Rows are points. Each copy is the shape, with its points in the same order, turned, moved and blurred by noise. Is it also mirrored, or only turned?
(in the rows, 128 means zero)

Shape (8 x 2):
[[116 118]
 [107 156]
 [136 118]
 [ 43 132]
 [129 103]
 [109 105]
 [125 132]
 [129 136]]
Copy 1:
[[110 131]
 [135 163]
 [133 116]
 [ 67 186]
 [123 110]
 [106 125]
 [133 137]
 [136 139]]
Copy 1 is: only turned
Copy 2 (8 x 2):
[[127 120]
 [105 144]
 [140 128]
 [ 54  91]
 [147 110]
 [125 102]
 [129 135]
 [130 138]]
Copy 2 is: only turned
Copy 3 (8 x 2):
[[102 118]
 [126  92]
 [112 134]
 [ 76  48]
 [ 96 138]
 [ 87 120]
 [117 119]
 [125 116]]
Copy 3 is: mirrored

Shape, 7 rows:
[[146 113 138]
 [110 154 100]
 [132  91 155]
 [171 140  82]
 [132 163 129]
 [120  76 137]
 [143 107 117]]
Copy 1:
[[152 117 127]
 [ 94 137 130]
 [165  95 146]
 [125 147  74]
 [125 157 139]
 [147  73 135]
 [139 105 109]]
Copy 1 is: only turned
Copy 2:
[[157 124 129]
 [ 97 119 110]
 [168 154 147]
 [144  92  75]
 [116  99 136]
 [165 171 130]
 [155 131 111]]
Copy 2 is: mirrored
Copy 3 (7 x 3):
[[145 110 149]
 [134 151 102]
 [119 109 174]
 [172  97  90]
 [157 155 131]
 [105  91 163]
 [137 105 131]]
Copy 3 is: only turned
Copy 4 (7 x 3):
[[146 122 106]
 [137 116 170]
 [119 108  83]
 [200 125 144]
 [137 150 147]
 [125  79  95]
 [158 104 115]]
Copy 4 is: mirrored

Shape (7 x 4):
[[111 136 122 110]
 [172 133 115 106]
 [160 111  87 147]
 [114 107 103 101]
 [163 101 158 148]
 [150 130 141 109]
 [ 97  74 113 135]]
Copy 1, 7 rows:
[[104 125 126 113]
 [141 103  89 125]
 [110  88 107 171]
 [ 87  92 122 109]
 [165 108 153 153]
 [143 118 124 110]
 [ 84  87 165 135]]
Copy 1 is: only turned
Copy 2 (7 x 4):
[[122 132 149 112]
 [180 141 143 107]
 [172 150 136 159]
 [131 127 175 137]
 [174  85 111 133]
 [155 116 138 107]
 [118 101 161 180]]
Copy 2 is: mirrored
Copy 3, 7 rows:
[[123 142 118  98]
 [111  88 154  85]
 [ 95  68 110 125]
 [132 108  94  94]
 [137  90 160 151]
 [128 117 152 102]
 [154 111  80 133]]
Copy 3 is: mirrored

Shape (11 x 6):
[[149  97  90 162 103 165]
 [ 85 140 169 167 145 148]
 [124 101 136  94 125 124]
 [159 118 162 133  95 113]
 [ 84 166 126 144 158 106]
 [158  95 150 126 158 139]
 [139 173 125 167 104 150]
 [ 93 114  92 156 160 138]
 [143 101 134 102 171 141]
 [153  92 144 144 124 141]
 [153 137 104 109 129 104]]
Copy 1:
[[ 94 153  63 151  91 112]
 [113 139 148 164 120 186]
 [131 106 120 101 112 123]
 [147 131 134 137  66 109]
 [159 121 123 170 158 169]
 [ 97 117 144 135 114 102]
 [149 187 106 169 107 135]
 [104 113  84 163 153 153]
 [102 109 136 117 142 103]
 [101 125 123 142  85 111]
 [161 120 101 137 130  92]]
Copy 1 is: mirrored
Copy 2:
[[123 129 105 162 118 180]
 [ 88 129 189 136 103 110]
 [134  84 123  94 114 139]
 [153 126 127 122  61 138]
 [ 96 147 142 103 143  79]
 [166  93 149 140 112 132]
 [125 186 141 129 108 152]
 [ 91 122 121 144 155 120]
 [160  81 147 120 144 127]
 [147 101 128 152  90 151]
 [157 138  98 101 125 125]]
Copy 2 is: only turned
Copy 3, 11 rows:
[[146 100  61 160  96 126]
 [127 126 154 164 153 159]
 [124  83 131 104 116 109]
 [163 100 147 147  99  83]
 [ 83 145 142 145 159 119]
 [173 103 116 107 142 114]
 [133 161 117 172  94 121]
 [ 99 111  84 144 160 139]
 [150 106 111  84 146 122]
 [168  92 109 139 123 115]
 [118 127 110 112 113  74]]
Copy 3 is: only turned

Shape (13 x 9):
[[123  80 130 104  97 105  96 116  87]
 [109 110 152 114 110 110 151 137 103]
 [143 156 120 120 105 137 145 107 127]
 [159 123 137 133 115  93 176 107 129]
 [125 174 107 115 144 123 150  99 152]
 [ 97  83 103 171  91 121 163  81 142]
 [179  86 133  96 126 149 130 117 137]
 [ 69 110 156 132 113 125 170 145 153]
 [ 96 107 136  64 132 140 119 135  99]
 [163 138  91  80 104 126 119 110 144]
 [155 140 137 102 131 117 114 126 158]
 [111 119 176 106  98 100 140  99  98]
 [139 147 149 160 135 112 118 152 159]]
Copy 1 (13 x 9):
[[123 110  78 116 152 120  86  86 112]
 [ 91 121 110 148 135 118 114 107  92]
 [132 147 115 132  95 136 136 128 122]
 [125 109  92 168  86 104 151 117 104]
 [153 165 115 148 116 130 172 149 111]
 [ 94 126  43 169 123 129 122 151 154]
 [130 110 103 120 116 127 161  60 143]
 [ 47 143 110 162 150 107 145 138 118]
 [105 149 117 112 164 139 127  80  90]
 [155 140  97  86 111 119 159 111 122]
 [151 132 133 123 131  97 162 110 127]
 [106 151 104 161 124  99  91  88 100]
 [132 109 152 156 137  93 147 152 139]]
Copy 1 is: only turned
Copy 2:
[[173 133 105 119 121 169 129  98 101]
 [115 148 102 104 117 145 158 111 106]
 [134 145 103 148  99 110 173 107 153]
 [146 124 111 113 127  97 200 127 122]
 [131 159  84 133 112  80 154 139 177]
 [126  74  44 140 145 137 174 119 131]
 [162 145 146 152 147 150 177 139 141]
 [ 63 128  85  95 133 150 154 127 139]
 [135 193 100 119 123 175 126 118 131]
 [179 148 116 138  93 136 161 131 180]
 [147 145 143 122 120 110 141 132 165]
 [133 151 101  95 135 132 163  72 112]
 [104 112 144 125 114  92 129 137 140]]
Copy 2 is: only turned
Copy 3, 13 rows:
[[ 93 110 135 120  64 170 131 166 100]
 [102 115 125 141 114 132 161 181 106]
 [107 155 106 131 129 143 155 119 125]
 [132 126  76 113 112 111 166 143 111]
 [ 83 140 106 126 147 104 149  93 127]
 [131  99 106 171  62 117 170 125 162]
 [141 101 127  94 119 172 157 113  95]
 [116 104 155 163 130  94 180 169 136]
 [ 61 100 159 130 125 166 157 154  90]
 [ 93 140 120  79 117 162 150 103 133]
 [116 135 138  89 132 124 133 117 106]
 [ 98 143 125 140  87 124 169 170  78]
 [143 136 134 124 143  97 105 141 125]]
Copy 3 is: only turned

Shape (17 x 11):
[[101 136 126 130 103 116 108 156 100 116 134]
 [130 112 135 128 157  85 175 144 145 108 101]
 [154 145 133 149 112 151  95 141 126 126 169]
 [159 106 107 118 188  96 100 144 140  82 173]
 [142 127 134 103 142 149 113 157  85 108 125]
 [ 92 120  95 145 108 126 159 119 120  91 134]
 [119 133 116 165 186 138  99 154 129 139 154]
 [131 104 122 145 111 143 134 199 172 107  96]
 [156  97  89 149 110 139 127 195 144 128 117]
 [123 176 118  78 140 109 143  93 119 111 133]
 [121 149 113 133 115 147 167 163 128 145 140]
 [ 97 121 160 171 108 110 170 170 116 112 118]
 [104 117 145 126 153  95 181 147 187  99 124]
 [134  95 176 137 172 116 140 143 106 149 125]
 [ 88 181 112  89  97 136 167 135 134 125 157]
 [128 139 110  87 139 118 123 122 107 141 140]
 [125  78  91 115 116 120 125 130 126  87 137]]
Copy 1 (17 x 11):
[[122 139 134 113 132  97 141 151 106 113 110]
 [122 129  96 159 146 168 166 170 152  92 127]
 [129 153 162 109 112 118 112 120 136 148 140]
 [112 106 169 141 149 159 143 138 132  89 197]
 [110 135 144 104 144 152 156 135  89 137 125]
 [130 139  66 111 122 104 141 160 131 109 156]
 [123 150 166 134 182 120 140 151 151 151 163]
 [126  94 123  91 144 153 120 191 172 126  97]
 [172  93 140 102 145 146 126 173 151 135 116]
 [ 93 168 102 170 114 157 125 140  79 116 149]
 [140 160 115 122 115 137 137 182 135 155 121]
 [127 159 104 103 127 113 175 168 166  93  92]
 [ 91 123  98 161 121 159 148 190 180  90 133]
 [113 137 140 153 151 142 207 130 153 136 116]
 [ 99 179 103 141  81 127 116 194 100 139 133]
 [120 139 127 164 125 131 140 145  85 136 147]
 [130  78 105 113 127 122 144 149 114 107 161]]
Copy 1 is: mirrored
Copy 2, 17 rows:
[[ 80 133 151 119 126 157 117 125  96 104 135]
 [117 108 196 124 147 100 140 165 145 130 124]
 [140 151 130 126 130 168 137  88 112 119 136]
 [148 116 165 181 132 131 102 113 183  96 159]
 [118  77 136 128 145 155 120 112 120  93 131]
 [ 63 133 161 125 127 104 161 120 112 117 171]
 [128 152 133 192 169 147 135 114 131 114 113]
 [105 110 198 130 127 176 188 137 143 130 108]
 [116 103 194 142 141 185 160 109 132 153 136]
 [ 97 117 104  99 126  87  98 128 157 123 141]
 [ 98 132 140 102 170 152 156 133 118 145 138]
 [101 140 195 109 156 136 161 165  85 107 132]
 [111 139 184 126 132  98 163 188 175 122 136]
 [160 105 149 158 150 119 130 176  99 108 112]
 [ 67 143 102  73 145 141 138 144 145 128 162]
 [108 102 111 133 134 129 101 137 132 131 145]
 [ 96  94 169 152 102 132 144 120 129 109 179]]
Copy 2 is: mirrored

Shape, 17 rows:
[[168 121 127 129 135 130 123 149  94 161 113 106]
 [134 147 193  91 149 167 106 106  93 131 117  96]
 [123 157 174 137 121 114 101  97 136 105 176 111]
 [114 101 124 161 107 124 131 116 129 164 108 109]
 [143 109 122 125 173 145 121 132 120 143  87 126]
 [ 73 173 120 150 108  92 104 163 168  98 170 132]
 [125 185 175 126 127 133 105  94 137 130 105 102]
 [113 177 129 142 151 142 110 101 130 115 155  86]
 [108 123 120 139  95 149  93 121 169  99 163 119]
 [139 127 112 129 109  92 160  94 140 115 110 128]
 [127 165 157  97 135 170 102 128  58 148 110 128]
 [147 113 145 119 148 153 137 132 125 183 125 136]
 [101 142 176  77 149 162 122  95 112 141 146  74]
 [140  93 140 108 149 132  98 155  89 161  95 102]
 [105 162 119 115 119 119  83  94 142 129 162 114]
 [108 158 106 155  93 125 125 163 155 101 158 110]
 [ 88 150 148 155 126 125 115  99 126  96 163 122]]
Copy 1, 17 rows:
[[174 123 101 132 127 149 128 130 117 152 124 112]
 [126 151 127 134 151 222 102 142 114 138 112 140]
 [125 130 183 138 151 160 107 132 113  98 160 148]
 [160 136 157 164 114 124 116 107 153 147 117  89]
 [161 148  89 141 139 139 106 133 156 138  93 130]
 [ 94 139 196 113 131  70 101 147 137 120 189 143]
 [132 189 162 129 173 171 123 143 126 118 139 121]
 [127 170 149 146 132 134  97 138  91  94 145 135]
 [136 142 196 119  81 121 110 137 144  99 141 152]
 [133 119 162 134 156 112 156 131 140 103  95 102]
 [132 155 123 112 152 188 104 124  97 180 109 154]
 [148 139  97 147 126 158 139  97 151 156 126 141]
 [ 88 160 125 134 128 213  94 117 111 108 125 125]
 [167 120  91 118 127 165  89 128 141 167 109 110]
 [126 153 173 108 133 132  99 104 108  99 145 140]
 [120 146 174 124  93  86 131 158 123 130 158 128]
 [110 137 195 162 143 129  92 140 113 110 138 147]]
Copy 1 is: only turned
Copy 2 (17 x 12):
[[143 141 123 133 147 147 139 175 127 158 115 118]
 [143  95 138 145  96 196  90 146 137 126  92 113]
 [125 149 164 148  93 166  74 106 161 150 147 152]
 [133 122 147 126 112 118 164 145 140 174 118 164]
 [150 105 120 107 137 118 133 140 132 149 100  98]
 [ 76 186 121 125 117 112  89  72 148 137 138 192]
 [124 139 163 124  96 183 103 109 160 151  77 135]
 [102 124 144 145 127 176 108  80 154 159 132 127]
 [146 146 127 159 106 124 124  77 160 128 145 177]
 [142 164 184 105 106 121 149 114 110 149 132 130]
 [142 103 122 141 136 192  88 152  97 142  75 140]
 [160 110 119  90 133 154 134 165 143 147 126 139]
 [119  87 127 135  71 207 111 126 134 129 128 124]
 [142 114  94 139 115 130 130 184 121 156  99 110]
 [132 152 123 137  96 166 104  76 136 172 135 155]
 [ 95 177 132 148 141 124 131  91 146 122 138 179]
 [109 122 167 145 107 137  85  88 140 152 142 165]]
Copy 2 is: only turned
Copy 3 (17 x 12):
[[109 122  99 155 129 155 115 129  90 111 128 115]
 [ 79 120 182 104 145 153 111  98  83  99 151 129]
 [122 120 173 126 139  72 117  84 120 139 145 115]
 [ 89 117 109 149 117 105 142 143 122 108  84 128]
 [100 130 107 106 131 169 110 143 129 110 117 118]
 [159 134 153 136 105  33 108 163 152 119 165 111]
 [ 96 153 184 110 157 102 117 127  90 114 124 104]
 [114 134 150 113 144  80  80  99 121  87 132 103]
 [140 115 141 100  77  64 133 111 130 115 126 110]
 [146 139 110 122 167 102 167 134 126 113 103 132]
 [ 93 134 152 116 129 152  87 127  60  93 154 163]
 [ 75 150 107 135 112 156 130 119 117 118 136 134]
 [ 63 114 169 102 146 119 126  86 107  71 167 125]
 [ 84  90 107 132 124 172 117 149  91 113 139 116]
 [109 131 128  97 132  50 112 115 104 117 147 114]
 [169 134 138 147  92  64 118 141 130  91 132 110]
 [129 115 167 117 132  67 103 107 144 113 126 145]]
Copy 3 is: only turned
Copy 4:
[[153 150 152 127  96 100 127 132 125 149 127 100]
 [107 136 207  96 118 110 131 132 101 106 162 140]
 [102  94 126 132 135  82 120 126 104  98 185 150]
 [135 113 126 159  95 120 145 108 102 123  99 119]
 [146 128 156 106 115 149 111 133 134 141 111  98]
 [ 55 105  68 185 126 106  96 140 153 117 157 156]
 [ 86 116 163 120 112 115 121  81 112 104 169 126]
 [ 84 123 117 124 138 124 119 130  89 119 180 104]
 [ 98  95  73 124 101 130 138 152 121 113 150 158]
 [120 131 105 116 145  98 138  83 135 134  99 137]
 [126 180 194 129 101 126 113 135 118 101 160 138]
 [161 124 171 138 109 132 128 131 110 169 137 138]
 [ 80 131 191 104 127 109 123 147  64 131 149 160]
 [139 133 169 118  82  99 107 152 127 136 101 106]
 [ 99 127  94 122 108 113  93 121  91 114 161 159]
 [ 76 124  73 165 112 108 142 145 149 126 150 131]
 [ 94 105 103 150 151 114 125 132 105  83 157 148]]
Copy 4 is: only turned
